Every row gives one point. Any point is a mix of the corners, with weights that add up to 1. It lies inside the corners' shape when no weight is negative. Is each point inside? If not, which corners have a negative weight?
In the rows, 128 means zero.

Corners:
(1): [173 132]
(2): [120  96]
(3): [ 36 152]
Points:
[ 88 142] => inside
[119  99] => inside
[118  99] => inside
[ 91 109] => outside (1)

Corners:
(1): [ 90  78 189 164 131  48]
(2): [126 121  44  61 184 160]
(3): [157 108 101  83 157 202]
(4): [101 101 157 196  98 113]
(5): [149 159 134  95 119 158]
(6): [173 184  54  90 217 162]
(7): [135  82 178 180  80  73]
Points:
[141 138 126 109 139 142] => inside
[135 101 152 138 119 102] => outside (4)
[123  98 149 144 115 120] => outside (6)
[144 142  70  79 166 196] => outside (1, 7)
[112  93 157 154 111 100] => outside (6)
[128 118  71  82 168 150] => inside
[129 105 121 136 139 127] => outside (5)
[142 115 141 138 119 117] => inside
[139 134 144 155 131 100] => outside (2, 3)

Corners:
(1): [159 143 190 160 138 121  98 145 144 112  49 168]
(2): [141 114  77 191 160 154  78  80  87 124 130 166]
(3): [118 165 140 113 141  75 163 124 153 132  77  62]
(4): [ 86 115  98 145 152 111  61 148  38 146 109 154]
(5): [129  86 118 176 150 173 143 157 102 220 127 127]
(6): [ 76  91 166  98 175 169 140  88 173 148 132 135]
(7): [212  64  68  57  53 137 109 143  72 180 161 135]
(8): [ 71 116 199 115 136 153 157  90  70 113 154 121]
(9): [156  59 119  89  51  70 190 115 203 166 160  72]
(10): [142 176 105 135 115  95  91  95 116 166 135 157]
(11): [ 84 144 192 136 167 121  89 115 182  69 205 109]
(12): [133  79  77 205 139 139 199 163  45 172 166 189]
(13): [ 84 143  73 148  74 119 173 161 117 160 110 109]
Points:
[107 123 112 148 155 125  91 132  95 123 114 148] => outside (5, 8, 9, 10)
[112 136 143 136 132 121 104 120 135 120 149 119] => outside (6, 12)
[135 122 149 139 126 119 125 130 133 136 102 139] => inside
[146 120  95 143 107 115  99 116  90 142 143 158] => outside (3, 5, 6)
[121 109 130 136 136 136 116 121 116 145 135 145] => outside (3)

Corners:
(1): [162  85 152 149  96 103 172  91  74 127 152 143 102 121 213  89  98 109
 101 218]
(2): [138  93 111 100 148 157 171 121 101 159  57 181 191 121  83 181  98 114
  97 186]
(3): [ 98 139 146 144  98 123 103 152 142  67  80  78  90 111 137 117 139 136
 165 162]
(4): [146 196 103 142  38 231 157 118  57 126 155 184  90 161 176  74 174 171
  95 172]
(5): [ 81 187 153  48  99  95 187 181 166 150 120  85  93 100 143 136 137 173
 147 185]
(6): [122 134 125  63 142 132 127 199 135 170 101 166 131  83  86 120  57 176
  82 160]
(7): [123 152 178  73 154 114 196 173 124 143  68 104 177  63 104 104 166 114
  97 126]
(8): [ 97 133 185 164  86 121 126 136 186 137  86  80 178  81  55 190  93  59
 120 110]
(9): [ 53 150 188 171 118 155 101 107  62 125 116 131 162 187 135 158  63 150
 135  88]
(10): [113  78 150 138 108 127  90 158 192 137 124 172 152  55 109 159 152 121
 164 134]
(11): [114 166  90 139 137  65  79 122 181  94 131  91 125  84 133  94 164 108
 135 168]
(12): [136 147 125 177  91 196 154  86 155  69 141 148  99 163 190 110 127 109
 154 147]
(13): [132 190 113 106 112 191  85 127  95 112 163  88  72 132 143 135 144 179
 172 157]
(14): [167  92  72 198 156  82 103 116 146  49 175  75 179 180 144 178 131 183
 175 155]
(15): [146 105  93  69  63 126 166 118  79 111 122 156 119 159 161  73  56 122
 132 151]
(16): [150  87 203  86 165  97 118 185 157 140  80 141 170 145 130 133  98  98
 150 172]
(17): [ 82  99 175 194  97 104 143 120 189 157 113  82 218  52 186 180  73 167
 156  99]
(18): [149 157  94 161 130 180  97 181  83  91 118  94  77 153 143 136 158 142
 146 104]
(19): [171 119 178 148 170  58 189 163 100  72  72 150 148 108 186 152 115  93
 153 165]
(20): [142 179 126 111  94 152  61  92 228  97 146 140  73 107  96 130 174 149
 127 119]
(21): [124 165 160 154 129 156 122 135 145 162 119 111  96 142  74  92 138 158
 140 111]
Points:
[116 120 132 120 108 135 135 133 125 161 124 132 162 122 112 143  90 145
 122 162] => outside (3, 7, 12, 18, 19, 20)
[131 144 147 121 129 126 146 149 128 121 104 122 134 109 130 123 135 130
 127 141] => inside
[ 90 132 162 124 121 114 114 142 144 126  97 116 139 110 121 147  88 125
 156 141] => outside (1, 4, 7, 14, 18, 20)
[132 134 129 149 104 136 122 126 124 100 130 120 119 115 155 121 125 132
 135 139] => outside (2, 5, 16, 21)

Corners:
(1): [ 94  86 226 143  99 146 168 180 102 130 154 135  83 193 121  77 105 143
 101 161]
(2): [164 119 142  82  83 130 197 144 164 106  67 153 155 187 113 174 136 134
 135  62]
(3): [107  65 151 133 131 136 174 131 179 169 103  97 102 151 130 127 141 121
 136 112]
(4): [128 113 191 172 111  85  81  80  73 163 114 183 169 128 131 158 145 130
  80 155]
(5): [137  95 207 164  68  96 111  66 136 143 180 124  85 142 137 140 106 175
 162 164]
(6): [171 117  69 134 171 158  88 179 179 175  98  50  78 125 158 124 112  75
 155 177]
(7): [153 170 203 109 129 107 203  78 123  73 128 171 142 144 139 158 169 158
  88 159]
(8): [139  60 144 121 145 104 139  61 123 157 120 105  93 133 189  62 159 203
 149  97]
(9): [135 148 104  89  84 192 142 146 198 185 142 150  89 205  98  99 139  96
 174 172]
(10): [120 160 210 110 165 118 117  87  50 147  80 130 183 140 178 144 138 160
 133  77]
(11): [129 210 128 141 105 200 141 122 152 158 112 100  65 137  92  73  73 102
  83 100]
(12): [106 186 177 182  86 149 119 121  57 109  92  95  94 132 107 147 156 154
  97 177]
(13): [147 172  92 122 179 239 178 139 165 192  95 142 164 123 181 129 117 130
 162 116]
(14): [ 69 148 179  86  83 180  84 179 112  73 159 109 181 195 200 112  69  75
 151 122]
(15): [ 45 157 140  99 191 215  91 196 108 128 160 153 193 147 152 120 100 142
  97  90]
(16): [ 94 137 241 136  57  51 203  92 100  61  89 163  62  70 166  86 121 172
 149 115]
(17): [104 104 170 136 168 130 158 136  77 100 161 166 109 211 179 145 122 123
 149 184]
(18): [136  75 150 188 171 211 115 171  73  72  75 144 108  70 115  97 165 113
 117  58]
(19): [142 176  80 158 160 120  95 116 173 168  80  65 183  99  78  80 124 112
 142 158]
(20): [161 116 107  67 151 162 224 154 103 103 149 172 154  59 111 178 166  84
  94  41]
(21): [148 168 124 215 141  60 192 138 153 185 158  88  75  72  97  32 161 163
  92 114]
Points:
[130 119 170 148 131 117 160 112 106 118 121 145 111 125 125 114 151 149
 114 119] => outside (6, 13, 14)
[127 155 139 147 152 137 149 121 122 132 127 107 124  96 143 105 130 137
 124 113] => outside (1, 2, 4, 9)
[115 150 175 155 137 133 133 110  85 121 129 139 135 118 143 112 128 147
 113 135] => outside (2, 3, 6, 9)
[122 137 142 138 128 153 132 143 132 143 117 117 120 136 129 118 119 116
 130 129] => outside (7, 8)
[136  78 151 117 105 136 162 141 145  96 111 113  93 141 136 132 143 112
 152 138] => outside (4, 10, 11, 13, 15, 21)
[122 139 163 125 129 137 140 124 107 129 116 125 136 135 146 121 132 135
 126 112] => inside
[122 128 155 133 133 136 148 129 119 126 122 134 122 155 139 126 130 129
 133 141] => inside
[125 108 156 145 138 159 129 136 107 115 111 130 120 123 142 105 138 131
 127 104] => inside

Corners:
(1): [ 88 188 160 138 207  67 163  61 137 237 126 134 178 146 109 103 117 103
 125  95]
(2): [165 162 123 110 133 163 141 160 100 113 141  95 130  97  76 166 157 228
 117 186]
(3): [103  75 172  60  88 173  69 138 153  36 179 125 125  72 194 140 120 123
 116  98]
(4): [184 130 154 158 126 146 139  81 164 144 108 125 121 194 140  46  61 122
 160 165]
(5): [164 114 123 164 169  80 171 106 173 180  69 125 134 169  54  70 118 161
  98 111]
(6): [144 109  90  77 117  85  84 166  52  67 131  91 104  99 135 177 129 161
 128 150]
(7): [152 173 163 139 172  75 130 111 171 174 118  80  99 146 103  77 174 142
 137 145]
(8): [193  59 150 140 149 136 130 125  72 140 150  68  97 144 127 143 139 129
 166 151]
(9): [ 88 151 159 188 229  68 186  81 157 180  51 116 148 198 101   7 153 131
 156 127]
(10): [ 86  86 127 108 112 130  94 147 136  99 134 123  98 100 130 173 107 159
 177 163]
(11): [126 154 127 111 187 136 124 113 139 169  57  47 163 120  83  82 142 119
 109 166]
(12): [174 125 180 145 146 127  87 164 124 108  78 111 144  53 110 121  87 156
 175 142]
(13): [140 146 109  37  94 164  93 117  65  19 140 134 106 107 120 173 126 150
 208  86]
(14): [ 81  96 107  83  44 128 117 163 107  49 206 134 114  88 115 131 114 126
 111 133]
(15): [ 87 119 129  74 106  86  61 112 143  95 198 119 198 110 136 120 136 133
 209  70]
(16): [114  83 126  95  89 194  83  56  60  62 196 115  91  76 193 167 126 143
 141 105]
(17): [108 129 138 208 138  56 141  95 160 153 122 135 171 206  80 139 161 100
 115  63]
(18): [154  81 110 162 186 121 165 146 171 152 136 119 170  85  99  72 127  87
 120 161]
(19): [126  88  78 106  78 161  98 129 145 111 143 101 171  96 190 127  91 149
 169  57]
(20): [158  77 128 119  81  78 107 111 117 142 121 220 155 184 137  68 149 119
 175  63]
(21): [113 127 124 116  91 172  64 166  59  44 201 169  65 143 157 154 117 142
 122  94]
Points:
[127 103 121 111 113 137 109 125 133 109 141 113 141 111 145 120 116 138
 144 104] => inside
[133 124 130  92  82 143  94 133 106  71 154 145 100 116 139 157 118 160
 142 108] => outside (8, 9, 11, 15, 18)
[135 127 129 129 140 114 126 122 121 130 127 120 137 133 110 113 134 145
 148 126] => outside (3)
[124 106 132 121 127 114 113 128 129 120 138 118 139 119 126 117 130 136
 140 114] => outside (4, 13)
[132 108 118 119 127 139 125 147 119  94 132  81 131  85 117 151 145 154
 130 145] => outside (1, 4, 5, 15, 20, 21)
[132 114 131 116 126 117 111 130 120 115 139 116 136 116 120 123 133 142
 147 119] => outside (4)
[121 146 113 109 131 119 123 129 139  94 133 115 140 144 107 101 135 142
 137 112] => outside (1, 8, 10, 12, 16, 20)
[137 106 119 122 127 140 120 132  98 111 131 123 114 120 127 125 112 146
 142 134] => outside (3, 7, 15, 17)

Corners:
(1): [ 26 112  93 154 139 105 101  85 147 197 157 153 163  69  48  94 163 194
  91 157]
(2): [109 118 102 121  79 113 127 150 151 141 119 116 143 122 196 131 116  98
 131 128]
(3): [ 78 129  76 122  84 160  84  93 189 121 172 221  90 131 184 106  55  70
 124 135]
(4): [ 75 135  73 105 102 127 108 176 172  83 128 196 116  85 160 142 121  80
 133 111]
(5): [171 199 171 121  66 160 162 155  96 105  84 120 168  81  38 125 172 193
  96  86]
(6): [117 164 116 159 104 183  91 124 117 126 118 150 100 116 126 131  77 131
 165  29]
(7): [ 88 177 150 117 117 142 166 158 138 110 149 129 105 125 209 106  65 100
 122 102]
(8): [131 171 113 127 102 140 141 136 153 115 133 195  97 134 186 152 133 100
 120  53]
(9): [113 139 184 102 149  62 123 131  64 192 105  95 140  99  51  98 171 163
  71 171]
(10): [228 101 247  76 169  38 135 192 101 101  66  73 172 128  72 187 168 197
  84 158]
(11): [ 74 109  68 149 136 165 125  76 146 142 129 174 133  88 129 121 113  80
 109 146]
(12): [106 118 129 105  97  96 112 125 168  83 153 143  80 122 195  98  94  66
 104  53]
(13): [175 193 168 119 103 185 150  81  82  70  81 110 134 212  92 162 133 157
 173  71]
(14): [200 194 167 106 164  82 138 175 100 108  71  49 141 147 115 103 141 164
  40 133]
(15): [ 68 137 120 146 116 156  97 109 165 177 144 132 181 121  66 164 146  96
  99 108]
(16): [169 191 144 108 119 144 150 159 120  98 123 137 200  97  73 116 149 152
 162  94]
(17): [109 182 133 175  80 128 126 113 155 108  97 174 108 141 136 108  84  76
 140  50]
(18): [ 49  72  66 169 113 122 140 132 106 181 206 160 133 134 156 123  93  98
 132 176]
(19): [ 61  74 113 188 122 149  73 104 135 144 155 200 160 113 141  93 165  89
  97 155]
(20): [145 138 138 108 150  57 126 131  65 135 111 103 232 113  92 149 152 160
  67 201]
(21): [ 96 124 126 172 106 121  80 107 151 150 153 152 112  81 102 163 166 111
 123 153]
Points:
[136 153 160 129 112 126 133 139 118 126 104 130 152  97 110 126 142 122
 108 105] => outside (1, 3, 4, 13, 14, 18)
[128 132 130 131 140 126 111 132 116 128 124 135 159 125 100 149 154 116
 117 119] => outside (1, 2, 3, 5, 7, 17)
[105 136 130 137 109 129 119 122 134 131 126 151 134 119 122 131 124 117
 115 114] => outside (14, 16)
[ 97 147 104 141 104 146 120 121 141 122 141 159 130 119 143 121 113 107
 129  99] => outside (9, 10)
[114 151 105 130 108 144 107 115 149 116 128 155 143 113 125 126 134 115
 115  95] => outside (7, 9, 10, 17, 18)

Corners:
(1): [216 140 155 180 147 196 203   7  78 142 149 153 133 143 128 123 150  60
 115  95]
(2): [128 108 132  65  50 105 120 153 144  91 166 132 143 167  82  66 128 140
 124 166]
(3): [149 111  96 111  98 118 139 156 132 117  98 156 164 153 112  73 131 145
 105 188]
(4): [178 144 156 166 138  69 180  65  95 135  96 116  94 111 166 192  87  86
 150 115]
(5): [241 156 181 180 153 135 187  72  84 188 170 117  93 145 102 164  87 103
 156 120]
(6): [121 127 210 205  93 188 146  43  45 153 178 169  60 142 128 134 128  93
 165 151]
(7): [200 132 202 141 131 125 166 137 111 130  99 139  91 188 121 154 103 122
 146  82]
(8): [164 152  83 100 108 161 106 132 118 164 181 139 131 134  93 144 165 130
 121 209]
(9): [101 145  98  93  95 122 136 112 144 112 137 110 167 130 125 124  87 205
 186 163]
(10): [109 144  70 169 143 118 134  94 114 129 192 167  73 124 118 178 104 135
 102 113]
(11): [131 107 107  87 115 127  97 197 207  32 110 101 180 145 119  16 120 178
 211 105]
(12): [160 205 110 127  92 182 163 100 127  74 178 161 124  89  93 137 133 127
 109 147]
(13): [ 86 101  90 108  58 104 130 198 161 118 169 126 150 142  96 135 128 178
 126 164]
(14): [100 123 104 103 135 117 142 144 162  66  85  87 108  87 126  66 130 217
 199  87]
(15): [204 160 161 212  99 171 183  38  66 132 132 107  84 166  98 189  82  66
 137  69]
(16): [114 140 115 134 181 135 157  75  47 148 183 136  88  92 137 217 119  94
 107 215]
(17): [138  81 124  88 137  82  93 147 161  42 105 137 144 104  88 109 121 171
 162  85]
(18): [127  66  45  79  57 119 104 203 165 119 158 163 133 147 126  92  91 151
 103 153]
(19): [ 85 164 103 112 149 116 130 125  73 156 156 167 164  93  78  93 142 157
 153 113]
(20): [161 132 142 177 150 136 193  67 144 173 104 111  90 149  91 164  76  92
 160  83]
(21): [ 95 101 148 114 179 109 105  92 172 121  64  60 157  74 175  45 109 198
 170  89]
Points:
[135 141 124 118 130 108 138 128 131 111 123 120 133 119 111 124 113 153
 150 125] => outside (1, 6, 18)
[121 129 111 103 104 138 122 142 138 112 132 124 140 128 104 102 124 160
 146 156] => outside (1, 4, 5, 10)
[137 141 121 124 114 136 146 108 132 113 138 126 130 122 114 119 114 146
 146 132] => inside
[104 110 112 102 100 104 119 159 155  96 120 135 144 126 110  82 114 173
 156 126] => outside (1, 5, 8, 15, 16)
[140 126 130 137 115 136 146 121 125 111 140 134 119 133 107 110 116 134
 141 115] => outside (4, 8, 9)
[140 127 125 133 119 130 146 108 119 122 143 135 124 129 119 128 109 129
 133 131] => outside (8, 14)
[137 140 112 139 131 147 143  99 125 120 146 130 123 127 114 110 115 134
 149 122] => outside (4, 7, 13, 17)
[131 127 118 129 124 120 140 110 127 113 131 129 121 123 122 129 112 140
 144 125] => outside (5)
[138 132 130 142 116 134 147 102 103 129 154 136 114 133 107 130 123 129
 151 144] => outside (7, 12, 18, 21)
